Every row gives one point. Any point is a mix of the corners, with weights that add up to 1. It lies inside the corners' shape when no weight is negative. Is each point inside? If not, which corners have a negative weight?

Corners:
(1): 2.9,-5.3
(2): -4.2,1.6
(3): -3.5,7.5
Points:
-4.6,6.8 -> outside (1)
-2.9,0.6 -> inside
-1.1,-2.2 -> outside (3)
1.4,-0.6 -> outside (2)
2.0,-3.7 -> inside
1.6,-3.0 -> inside
-2.6,5.2 -> inside

Corners:
(1): -1.0,2.4,0.3,-8.4,2.4,-2.9,-1.6,-1.2,4.0
(2): 2.9,2.1,9.6,1.9,0.4,-1.1,5.5,-2.4,-0.2
(3): 2.5,2.5,-0.2,-0.3,-4.9,-5.3,3.6,-5.7,-3.1
(4): -0.1,-0.8,-0.7,0.6,5.2,-6.0,4.2,-5.3,3.7
(5): 5.9,-1.9,0.9,-1.9,0.3,-6.5,-7.4,-1.2,-4.1
(6): -1.1,-0.2,-0.9,1.0,1.9,-5.6,-0.6,12.6,-2.1
(7): -2.2,0.2,0.1,-4.5,-5.9,8.4,-10.0,3.9,6.2
(8): 0.7,-0.6,-1.2,-4.6,4.6,8.7,4.9,-2.0,3.1
(9): 6.0,-2.7,1.8,-3.5,2.8,1.7,7.3,-0.8,3.9
(10): 5.3,7.9,3.6,7.1,2.3,-2.3,6.3,6.7,-0.9
Points:
4.7,0.9,2.5,-1.8,0.1,-6.3,-1.3,0.7,-2.3 -> outside (4, 7, 8)
1.0,1.1,2.1,-6.2,0.8,7.0,-2.2,0.7,4.8 -> outside (3, 4, 6)
2.8,-0.6,0.5,-2.4,2.0,0.8,2.4,-0.4,1.2 -> inside
3.3,1.7,0.0,-0.2,1.2,-2.2,1.4,1.3,0.3 -> outside (2)
4.7,2.9,3.3,3.5,-2.7,-1.7,3.0,2.9,-1.4 -> outside (1, 4, 8)
2.7,1.7,3.2,0.1,1.3,-2.1,2.5,-0.2,0.5 -> inside
1.7,-0.8,1.0,-0.9,0.9,-0.1,3.2,-2.3,0.4 -> outside (1, 10)

Corners:
(1): 2.0,2.8,1.2,-0.7,-4.9,-4.2,1.8,-1.2,-1.6,-1.0,1.5,4.3,1.3,-0.7,-1.0,10.7,-3.1,-1.2,2.0,7.5
(2): 6.1,2.2,-3.9,-9.1,-7.4,-7.9,4.4,-4.0,-3.5,0.2,-4.5,0.1,1.7,-2.8,3.4,0.0,0.1,-1.5,-2.4,3.2
(3): 0.3,-9.0,-0.6,4.5,-4.6,-3.2,2.4,-0.7,-1.9,2.1,-3.4,6.3,-7.5,-8.5,0.9,1.7,0.6,2.6,-0.8,-1.9
(4): -4.8,-1.9,-2.0,-2.9,-8.7,-5.1,-0.2,-2.1,2.1,-0.8,-2.1,-2.8,-3.5,-4.1,-4.1,-0.4,-3.8,-0.3,-5.6,0.5
(5): 3.9,-0.6,2.4,-1.6,9.3,-2.6,2.6,-0.2,2.3,2.1,-5.5,-3.3,8.9,0.4,-0.1,3.8,-0.3,1.5,5.4,2.5
(6): 4.0,-1.1,0.6,2.6,-0.9,2.6,1.5,-2.0,2.8,3.1,5.3,2.0,-0.7,0.1,4.2,3.8,0.6,-2.6,1.6,1.4
(7): 1.0,-0.5,-0.3,10.7,-0.5,-2.0,0.2,-7.1,4.0,-4.1,-3.7,1.4,1.0,-1.6,-0.8,-2.8,-1.9,11.0,-5.8,-13.1
(8): 1.2,8.1,-3.3,8.1,3.3,-3.0,6.4,-3.2,0.3,-1.4,1.2,-8.1,0.5,-0.2,1.1,3.1,-8.2,8.2,1.8,-1.9
(9): -6.4,2.5,-2.7,1.3,-4.3,-3.5,-0.5,-1.2,3.5,-1.7,-7.4,8.1,1.6,-4.5,-2.2,0.6,-3.7,0.3,-4.6,-6.6
(10): -4.6,5.0,-1.7,0.9,-4.1,7.7,-6.9,-6.9,-9.0,1.0,2.7,-5.6,-4.7,1.2,-2.9,2.7,-1.6,0.5,-0.7,-4.1
(11): 1.3,-2.2,4.1,4.7,-1.3,2.0,4.2,-4.9,1.1,7.9,-6.5,-0.7,2.0,1.2,-2.0,-3.5,-2.7,-0.4,-3.4,3.9
(12): 0.5,-0.3,2.4,-2.9,-0.3,-4.8,-0.4,3.3,5.4,-2.8,-8.6,0.6,-2.2,0.3,6.3,-6.4,1.7,3.2,-1.2,4.6
(13): 1.2,-3.8,5.7,-5.5,1.9,-1.2,-1.2,-0.3,0.2,-0.9,-6.2,1.8,-5.7,-6.6,4.4,-7.7,4.7,-0.8,-5.6,5.0
(14): 1.9,-0.4,-0.5,-6.3,2.2,2.6,-3.9,2.3,-1.9,-5.1,-3.7,-3.5,-4.9,2.9,8.2,-2.4,-4.0,-0.5,-8.7,-1.6
(15): 0.6,3.3,-8.9,1.3,0.7,1.3,0.4,-6.5,0.8,-2.0,2.5,-1.9,0.4,4.9,-6.7,-5.4,-4.9,0.2,-1.9,5.5
(16): -0.6,4.8,0.8,-5.6,2.0,-2.1,2.0,1.4,4.7,-4.4,-4.1,2.7,-6.2,1.7,2.4,3.6,-3.1,5.6,0.4,-6.9
(17): -3.4,1.3,-0.4,-0.6,0.7,1.9,0.1,-5.1,-6.6,8.4,2.7,2.8,2.0,0.3,-0.9,1.3,-1.4,6.1,-5.9,2.7
(18): 1.6,2.0,3.0,-0.6,3.8,-2.7,-1.6,-5.0,-3.7,3.2,-0.1,0.1,1.0,3.8,3.0,-4.9,-4.5,2.5,0.0,-3.9
(19): 2.9,8.7,-4.8,0.9,-1.5,-1.5,-5.9,-5.1,-2.0,5.7,-1.3,0.8,-1.5,2.5,-6.3,2.0,-3.4,0.3,-2.7,-7.1
(20): -1.1,0.1,-2.6,7.2,0.3,-5.3,-4.3,-9.7,4.1,5.5,1.2,5.0,-8.9,4.0,2.8,4.0,-1.8,-3.5,0.9,-3.6
(21): -2.8,8.5,-0.4,2.3,2.6,-2.6,2.9,-2.5,-5.5,3.7,0.0,-5.3,-0.8,7.9,-5.8,-0.8,1.4,1.2,0.8,-0.9
Points:
0.5,-0.7,-0.3,1.8,-1.0,-1.8,0.9,-3.1,-0.1,1.8,-2.4,1.2,-2.3,-1.0,0.4,-0.4,-1.6,1.3,-1.6,-0.3 -> inside
-1.4,3.2,-2.9,1.6,-0.8,0.8,-3.3,-4.0,-4.8,3.9,2.6,-1.6,-1.7,0.9,-3.5,2.8,-3.0,-2.2,-0.7,1.4 -> outside (2, 7, 11, 12, 16)
0.1,0.9,-1.1,-1.2,-0.3,-0.8,-0.7,-2.1,-0.4,-0.5,-2.1,-0.6,-2.5,0.4,0.6,-1.4,-2.0,0.7,-3.4,0.0 -> inside
0.3,1.2,-0.7,2.2,0.8,-1.8,0.0,-3.8,0.2,1.6,-1.4,-0.1,-1.1,0.4,0.5,1.5,-2.0,1.7,-0.4,-1.4 -> inside
-2.7,6.5,-4.1,-3.2,0.9,0.7,-4.3,-4.9,-0.5,1.3,-4.8,-3.5,2.2,7.5,-4.0,-4.0,-1.6,1.2,-4.7,-4.1 -> outside (1, 3, 6, 8, 13, 18)
-1.3,3.6,3.0,-6.3,1.2,1.0,-1.9,-0.7,-1.3,0.8,-5.8,-2.8,0.8,2.4,0.7,-6.0,0.6,2.5,-4.4,-4.2 -> outside (1, 3, 8, 15, 20)
-0.2,5.9,-2.1,3.3,1.8,0.2,-2.0,-4.4,2.0,0.5,-0.3,-3.7,-0.5,5.1,-0.4,-0.1,-4.5,1.4,0.0,-5.0 -> outside (1, 2, 3, 13, 17)

Corners:
(1): 3.1,-4.5,5.3,-0.7,5.7,1.8,-3.0,2.5,-0.9,4.9,2.7,-3.1,2.5,7.2,3.3,1.7,1.3,0.3,5.3,1.2
(2): -5.6,-2.0,-1.4,5.9,-3.0,0.9,5.0,0.4,1.9,0.5,-5.7,0.5,-4.7,5.3,0.4,-6.8,-2.4,-1.9,-4.9,-5.2
(3): 2.0,6.0,-1.9,1.2,0.5,-4.3,2.6,-2.5,7.9,2.8,-5.1,-0.7,-5.4,-1.5,5.9,-6.2,1.9,-3.2,-5.0,0.4
(4): 5.0,-7.9,-2.9,0.3,-0.1,-1.0,-3.0,-3.3,-1.0,5.0,-5.7,-4.1,-5.0,-7.0,-1.0,4.9,-1.3,-0.5,-3.2,-4.8
(5): 3.8,-4.9,3.1,-2.3,-1.7,0.5,0.3,-1.5,4.9,1.4,-2.4,-2.1,-4.3,-1.1,3.9,-1.6,3.5,4.3,2.8,6.4
(6): 3.5,0.1,-2.1,4.1,2.8,-5.3,-1.5,-8.3,-4.4,-2.1,-3.5,4.7,2.1,-0.9,-0.6,-2.6,1.2,3.0,2.7,5.8
(7): -8.0,-2.3,-2.1,0.7,2.6,-5.4,-0.1,1.5,4.8,5.2,4.3,1.5,-2.9,0.4,1.2,-1.1,1.3,0.7,1.1,-7.3
(8): -7.3,4.2,-0.1,-1.5,3.0,-4.1,5.2,0.7,-0.7,9.8,-8.5,-2.5,-4.3,2.6,3.5,-6.8,5.7,0.6,-2.5,3.2
(9): -2.5,-5.5,7.4,1.5,0.5,-1.4,-4.9,-4.8,-3.2,-3.4,2.6,4.1,-1.7,5.8,1.7,-4.5,1.7,-3.9,3.9,4.4
(10): 0.2,5.1,1.6,4.8,-1.8,-4.7,6.3,-4.2,-3.1,-3.9,-0.8,-1.7,0.5,2.1,7.0,-0.3,3.1,2.8,-0.8,0.3
(11): 0.6,0.3,-2.6,0.9,-3.2,-0.7,5.5,0.6,-2.9,5.4,2.9,-4.7,-5.2,1.5,5.8,5.2,0.0,0.4,4.5,4.7
(12): -2.5,6.6,5.9,-0.4,-4.3,-8.1,1.5,-8.4,3.6,4.7,-6.9,6.6,1.1,-6.3,0.7,-10.0,-4.0,3.2,0.9,-7.7
(13): -1.5,-6.9,-2.5,6.0,-4.0,-5.5,-0.3,-2.5,-5.6,-0.2,0.4,-1.1,4.4,-1.6,4.7,2.7,-3.7,-0.6,-0.1,0.2
(14): -4.9,1.3,-0.9,4.5,-4.9,-7.8,0.6,3.0,3.7,-2.9,-2.5,3.2,-4.5,2.5,6.4,-0.1,-4.3,2.4,-3.8,-5.4
(15): -4.9,9.9,-4.0,-6.5,4.1,2.1,6.9,-7.6,-3.8,6.8,3.3,3.1,-3.6,-9.0,7.2,4.2,-0.2,6.6,-0.7,-7.3
(16): 2.0,-1.7,-0.8,3.0,3.1,-4.3,6.6,-6.3,1.8,5.8,-6.1,3.8,2.5,1.5,5.5,3.2,2.2,6.2,-3.0,2.7
(17): -5.3,3.0,1.2,3.1,5.2,-2.4,4.9,-1.9,0.5,-3.9,5.8,-3.4,1.0,5.4,-0.4,7.8,-2.7,4.2,-1.8,-3.3
(18): -4.7,-3.1,-2.7,4.0,-3.2,2.3,-0.3,-3.9,-3.0,-2.4,2.9,-0.9,1.9,4.7,1.3,6.8,0.7,-5.4,2.7,0.1
(19): 3.0,-8.0,-3.2,-4.1,3.7,-2.7,8.1,0.6,-0.1,-0.1,-6.6,0.5,-0.8,8.1,4.5,2.0,1.3,3.7,0.1,4.1
(20): 4.4,-1.8,8.3,-1.6,1.6,-3.1,-4.5,1.5,5.9,-1.3,-5.3,2.0,-5.3,-7.0,-1.8,-1.3,2.0,-3.3,5.0,-0.4
(21): -1.5,-6.2,1.6,-2.5,-3.4,2.5,5.9,5.6,0.4,6.8,3.4,-2.9,0.8,8.9,-1.9,5.7,4.9,1.1,0.0,5.2
Points:
-1.9,-1.6,0.1,1.3,0.4,-2.7,1.6,-1.5,-0.7,1.9,-1.1,0.4,-1.1,0.8,1.9,1.2,-0.2,1.0,0.2,-2.1 -> outside (3, 5)
-0.4,-0.6,1.0,0.1,0.9,0.0,1.0,-2.8,0.0,4.4,-1.1,-0.1,-1.5,0.2,1.7,-0.3,2.4,-0.2,1.4,0.3 -> outside (13, 14, 17, 19)
-2.7,0.0,-0.2,1.3,1.6,-2.6,2.1,-1.4,-0.4,-1.8,1.2,-1.5,-1.5,1.9,1.9,3.4,1.3,0.8,-0.8,0.2 -> outside (1, 2, 11, 12, 16)
0.8,-0.6,-0.3,0.4,1.7,-2.7,2.7,-1.0,2.0,2.8,-1.8,0.5,-2.0,0.0,1.7,1.6,0.2,2.3,-0.4,-2.0 -> outside (5, 8, 9, 13, 18)
-1.5,-3.0,0.9,3.1,0.6,-2.5,-0.5,-0.9,0.2,0.9,-2.0,-0.9,-1.2,3.0,1.4,-0.8,2.0,-1.2,-0.1,1.8 -> outside (11, 12, 15, 19)
